Each row is a point. Examples show where two turns around zero, p and q, send a point. Where does a point land after both, in the order given? Backwards means that the second turn is done in reverse. Each puzzle has new turns, and all numbers are rounded.

Turn p:
[ 27 -70 -21] -> [-15 -58 -50]
[32  1  9] -> [ 17 -26  13]
[-52  25 -34] -> [ -2  63 -23]
[-4 11 41] -> [-15   0  40]
[  9  13 -14] -> [20  5 -4]
[-12  20  19] -> [-5 17 25]
Turn q:
[-2 47 16] -> [-34  34  11]
[ 38 -37  -7] -> [ 52   0 -13]
[ 18  18 -15] -> [ -3  21 -21]
[-54 -27   6] -> [-15 -54  22]
Where do these land?
q, then p backwards: [52 -2 55] -> [-5 76  2]
q, then p backwards: [-26  -7  -2] -> [ 11 -19  16]
p, then q: [-17  25  -8] -> [-16  27  -2]
q, then p: [ 6 -2 47] -> [-5 -9 46]
q, then p: [  5 -19 -57] -> [ 19 -10 -56]
q, then p backwards: [-20   6 -34] -> [ -3 -39  -9]

Turn p:
[20 29 15 -9 -4 11] -> [ 22  14  11  -6 -29   3]
[  6  17 -23  15  49 -52] -> [ 33 -26  -1  33  21 -53]
[-21  32 -22  -8  38 -13] -> [ 23  -1 -22  -8   6 -50]
[ 25 -12  28   0 -18  29] -> [ -3  18  29  -8 -10  37]
[  6  -4 -11  15 -21  37] -> [  3  24 -15  -4   6  37]
[-19 -13 -19   5 -34 -96] -> [-35 -74 -25  57 -18 -22]
[-25 -36  -2 -26  -3  38] -> [-30   4  -5 -48  22  19]
[ -3   0  35  21 -12  20] -> [-19  35  18   9  -9  12]
[ 11 -13   0 -13   5  27] -> [  6   6  10 -25  10  18]
Turn q:
[ 32  15  17  45  11 -41] -> [ 39   6 -51  -7  11 -32]
[-20 -39  -1 -26 -30   6] -> [-13  -4  38   0 -44   2]
[32 34 -5 28 -6  4] -> [ 26  16 -37   9  16  20]
[-14  26  10  58   5  -6] -> [ 28  44 -12   1  32 -23]
[  2  18  27 -57  17  29] -> [ -3 -54  31   7  25  29]
[ -7 -41 -15 -27  12  20] -> [-44 -17  18  17 -21  -2]
[-24 -13 -33 -21  -8 -13] -> [-33   8  12 -28 -20   6]
Where do these land?
q, then p backwards: [-8 15 22 22 -3 13] -> [17  4 -4 22 25  6]
p, then q backwards: [-16 -18   7  10  -7 -21] -> [  1 -16  -7  -8  25  16]
q, then p: [  6  -2  -4  -8 -21  97] -> [-10  92   9  26  17  16]
p, then q backwards: [ 15   8 -29  23  -3  18] -> [ 23  29   2  21 -10  11]
q, then p backwards: [-10 -12 -56  22   4 -33] -> [-57  19  10  -9 -15  31]
p, then q: [ -1   3  30 -46  61 -36] -> [ 28 -53   3 -34 -32 -48]
p, then q: [-11  17   5 -15 -14 -36] -> [  5  20   5 -14 -37 -12]
p, then q backwards: [ 24  -9  26 -10 -17   0] -> [-11  -8  -1 -27 -24  15]
